Every row gives one point. Examples show where two turns around zero, p and q, send a point. Write where each new point lands after one turn and then the other. Backwards means that the second turn is done in reverse. Each puzzle has new turns, and all numbers are rounded.

Turn p:
-0.21; -0.30 => -0.28; +0.24
+2.65; +2.98 => +2.74; -2.90
+1.60; -0.96 => -1.10; -1.51
-1.18; -0.64 => -0.54; +1.23
-2.86; -1.08 => -0.83; +2.94
Turn q:
-1.68; -1.52 => -1.42; -1.77
+1.99; +2.53 => +1.57; +2.81
+1.27; +0.27 => +1.21; +0.47
+0.10; +1.58 => -0.15; +1.58
-1.68; -2.86 => -1.21; -3.09
Where do these land?
p, then q: +0.72; -0.45 => -0.40; -0.75
p, then q: +0.40; +0.88 => +0.91; -0.34
p, then q: -1.88; +2.84 => +2.70; +2.08
q, then p: +0.76; -3.27 => -3.21; -0.99

Turn p:
+1.39; +1.02; +2.31 => +2.68; +0.06; -1.06
-0.89; -0.94; +0.69 => +0.21; +0.89; +1.15
-3.39; +0.13; -2.47 => -3.76; +1.84; +0.29
+2.89; -0.22; -0.53 => +0.87; -2.79; -0.38
Turn q:
+1.42; +0.24; +1.57 => +1.54; -1.10; -0.98
-1.27; +0.22; -1.17 => -0.94; +1.21; +0.82
+1.23; +1.74; +0.84 => +1.74; +0.51; -1.39
-0.83; -2.12; -3.15 => -3.85; +0.18; +0.53
+0.64; -1.28; +4.16 => +2.80; -3.30; +0.81
-1.18; +1.19; -2.26 => -1.30; +2.49; +0.20
Where do these land?
q, then p backwards: +0.23; +0.38; -2.40 => -1.86; +1.22; -1.01
q, then p: +2.22; +0.28; +2.39 => -0.27; -3.05; +1.16
p, then q backwards: -0.64; +0.30; +2.80 => -0.60; +2.68; +0.90
q, then p: -1.17; +1.72; -1.65 => -0.08; +1.07; -2.43
p, then q: +1.01; -1.95; -3.25 => -0.50; -2.02; +3.33
p, then q backwards: -1.65; -0.73; +2.11 => -1.86; +2.06; +0.13

Turn p:
-1.98; -2.58; -4.34; +0.90 => +4.40; +1.07; -3.09; -0.41
-0.56; +1.89; +0.71; -1.59 => -0.82; +1.40; +2.04; -0.35
+0.42; +0.89; +1.25; +0.07 => -1.46; -0.17; +0.62; -0.03
-1.07; -3.37; -0.69; -0.27 => +2.89; -1.70; -0.72; -1.15
+0.62; +1.16; +1.69; +1.72 => -2.63; -0.44; -0.64; -0.16
+2.58; +2.00; +1.38; -0.83 => -2.37; -0.18; +1.80; +2.10
Turn q:
+2.88; +3.41; -0.81; -2.67 => +0.94; -3.35; +3.65; +1.52
+2.33; -0.95; -2.87; +2.33 => -2.08; +2.18; +1.12; +3.11
-0.66; +0.90; +0.58; -2.09 => +1.81; -1.39; +0.30; -0.79
-1.24; -1.32; +0.71; -0.58 => +0.94; +0.29; -1.67; -0.59
-0.61; -1.91; +0.52; +1.02 => -0.58; +1.11; -1.94; -0.06
-1.69; -0.52; +3.32; -0.29 => +0.07; -1.26; -2.45; -2.58
-1.00; +0.39; -1.46; +2.29 => -1.11; +2.44; +1.00; -0.61
Where do these land?
p, then q: +2.22; -0.36; -1.54; -1.22 => -2.92; +0.51; -0.23; +0.22
p, then q: -0.49; -0.38; -0.79; +1.70 => +0.77; +0.94; +1.17; +1.02
p, then q: -3.10; +0.81; -1.45; -5.28 => -1.68; -6.02; +0.84; -0.64
q, then p: +0.58; -1.45; +1.93; +1.26 => +2.02; +1.53; -0.91; -0.71
p, then q backwards: +1.66; +0.86; +1.18; +1.61 => +2.00; -0.57; +1.12; +1.39
q, then p: -0.86; +0.52; +0.67; +1.94 => +0.50; +1.34; +1.44; -1.05
